Every row gives one point. Two turns around zero, p and q, are shown by what they do to some points. Where does a point land after both, in the order given? Backwards means that the second turn is done in reverse. Each puzzle has new turns, and all numbers are rounded.
In the rows, 128 means zero.

Turn p:
[107 160] -> [ 91 138]
[154 131] -> [146 147]
[144  64] -> [182  90]
[107 158] -> [ 92 137]
Turn q:
[149  68] -> [112  66]
[102 137] -> [111 150]
[144 138] -> [147 127]
[ 97 183] -> [133 191]
[149 114] -> [138 105]
Where do these land?
q, then p: [179 131] -> [178 138]
q, then p: [ 62 146] -> [ 60 137]
q, then p: [127 111] -> [129 111]
q, then p: [144 124] -> [144 126]

Turn p:
[ 91  97  89 120] -> [ 88  81 119 128]
[ 96 140  87 135] -> [ 81 122 104 138]
[139 107 183 185] -> [183 128 148 186]
[165 141 124 140] -> [154 146 103 122]
[172 137 116  71] -> [141 139 121  57]
[104 147 169 117] -> [120 152 173 137]
Turn q:
[150 143 163 115] -> [139 137 164 103]
[ 73 124 110 116] -> [110 135  74 114]
[142  85  92 179] -> [114  82 122 188]
[107 180 175 120] -> [101 174 151  82]
[140  85 123 111] -> [155  89 119 126]
[140 107  73 104] -> [171 120  92 158]
[145 173 160 151] -> [106 160 176 125]
Where do these land?
p, then q backwards: [156 105 149 145] -> [159 114 112 103]
p, then q: [149 119 106 137] -> [148 123 115 150]
p, then q backwards: [177 175 153 147] -> [137 179  97  84]
q, then p: [ 33 116 115 116] -> [48 98 92 99]
q, then p: [ 88 113 127  86] -> [106 113 103  80]
q, then p: [165 141 117 137] -> [157 148 130 150]

Turn p:
[153 105 122 180 186 108] -> [117 134  95 174 116  64]
[119 153 141  93 145 154] -> [104 114 119  97 161 141]
[ 97 187 117 125  63 124] -> [110 170 180 108 119 188]
[135  63 135 166 162 163] -> [151  94  78 189 136 113]
[136 132  96 108 114 134] -> [142 145 113 102 118 144]
[152 138 147 123 132 149] -> [135 132 126 125 166 122]
[112 158 149 109  43  77] -> [145 145 223  99 105 157]
[139 137 119  89 114 134] -> [142 131 127  88 136 140]
[109  78 125 159 193 109] -> [108  87  90 170  95  83]
Turn q:
[ 93 124 119 138 117 145] -> [100 116 141 117 111 109]
[115  79  96  86 106  80] -> [188  79 128  89 124 103]
[137 162 141 151  53 159] -> [ 99 114 116 168  58 157]
[152 113 138 142 136 142] -> [116 121 111 140 150 143]
[150 158  54 150 165 169] -> [ 91 183  61  97 127 104]
[122 145 173 147 161 101] -> [134 153 165 167 159 123]
[127 115 177  83 158 100] -> [168 130 176 121 167 157]
Where do these land?
p, then q: [116 154 126 212 158 133] -> [ 91 149 146 170 107  61]
p, then q: [139 114 140 100 133 149] -> [138 127 112 104 155 133]
p, then q: [ 95 131 108  84 134 153] -> [112 111 124  70 120 140]
p, then q: [140  68 130  88 102 165] -> [131 111  63 106 162 163]
p, then q: [164 104 104  95 139 132] -> [169 135  92 104 125 135]
p, then q: [141 192 145 177 104  99] -> [115 174 187 178 116 130]
p, then q: [118 171 176 163 143  69] -> [138 121 207 176 134 107]
q, then p: [111  90  94 105 111 124] -> [167 103 123  96 108 119]

Turn p:
[ 83 115 100 108  88 177 132 107 162] -> [ 63 130  95 104 110 172 114 141 150]
[164 124 156 121 104 170 124 125 116] -> [142 104 149 154 113 162 114 127 163]
[170 164 110 124 164  90 166 178 167] -> [169 151  93 146 181 112 195 108 131]
[198 151  70 129 130  88 114 166  79] -> [233 149 121 100 126 141 143  93 105]
[113 136 152 176 152 145 110  80 169] -> [ 65 133 166 140 146 106 116  87 137]
[104 134 145 161  92 177 135 104 116] -> [ 87 113 128 158  86 148  95 108 131]
[ 77 115 116 115 124 154 151 175  78] -> [135 110  75 146 117 148  92 168  82]
[110 111 129  97  96  67 113 170  90] -> [179 153 108 109  94  96 120 187 116]
[ 95  76 129 153 164  90 148 118 167] -> [ 90 107 109 101 161  57 131 130 127]
[160 117 145 105 165 104  89  93 181] -> [117 141 186  96 176 109 153 131 167]
[137 145 119 162 141 120  71 121 114] -> [143 163 164 118 134 121  94  95 114]
[126 148 164  87 117 154 183 100  96] -> [115  82 142 166  93 162 168 159 113]
Turn q:
[103 133 128 102 136  56 162 135 116] -> [145 143 145 118 109  90 192 157 143]
[183 197 112 169  98 140 147 117 114] -> [108 157 142 101 127 211 150  83 125]
[ 90 114 166 112  82 174  95 115 154] -> [ 99  88 147 100 115 108  56 140 122]
[142 157 115 121 142 169 105 142 100] -> [135 151 104 104 167 143 104 103 132]
[145 158 140 157 163 104 128  73  95] -> [103 171 168 156 154 125 158  87 126]
[164 140  94 150  95 109 144  91  77] -> [118 179 130 120  93 148 158  81  91]
[136 125 153 164 133 158 138 138  99] -> [125 122 137 127 165 149 125 122  83]
[ 83  93 100 103 142 123 153 138 177] -> [122  79  86 142 106  92 144 158 154]
[118  65 163  63 114 157 121 144 192] -> [169  45 127 132  99  91  71 147 149]
[116  99 110 138 174  91  88 188 157] -> [158 144  95 177 144 125 122 201 155]
Where do these land?
p, then q: [ 75 120 101 103 123  66 104 128 136] -> [161 161 122  66 127 115 157 149 163]
p, then q: [144 110 126  92 134 158  86 148 134] -> [151 110 117 136 165 144  90 130 158]
q, then p backwards: [134 146 128  86 163 134  96 180  81] -> [151 112  97 119 150  94  86 189 146]
q, then p: [142 159 146 181  89 111 191 117 145] -> [ 92  66 104 174 100 150 113 162 130]
p, then q backwards: [154 145 172 132 123 127 208  72 154] -> [116 126 124 140 152  98 206  73 174]
q, then p: [108 127 105 100  89 132 107 151 132] -> [149 165 113 102 121 153 130 152 146]
q, then p: [129 129  57 113 132 120 100 116 110] -> [116 176 114 102 107 151 158  94 113]
p, then q: [138 112 157 103 136 158  92 153  84] -> [161 135 134 146 158 161  76 142 114]
p, then q: [145 102 144 165 138 127 211 133 159] -> [106 115 101 191  83 106 175 136 109]
q, then p backwards: [170 154 173 202 140 122 167  92 197] -> [163 170 178 104 145 214 153  69 129]
p, then q: [119  98 116 144 114 104  98 107 103] -> [152 151 153 109 101 107 103 133 141]
p, then q: [ 78 132 113 116 155 178  76 138 100] -> [127 165 112 106 192 114  72 135 123]
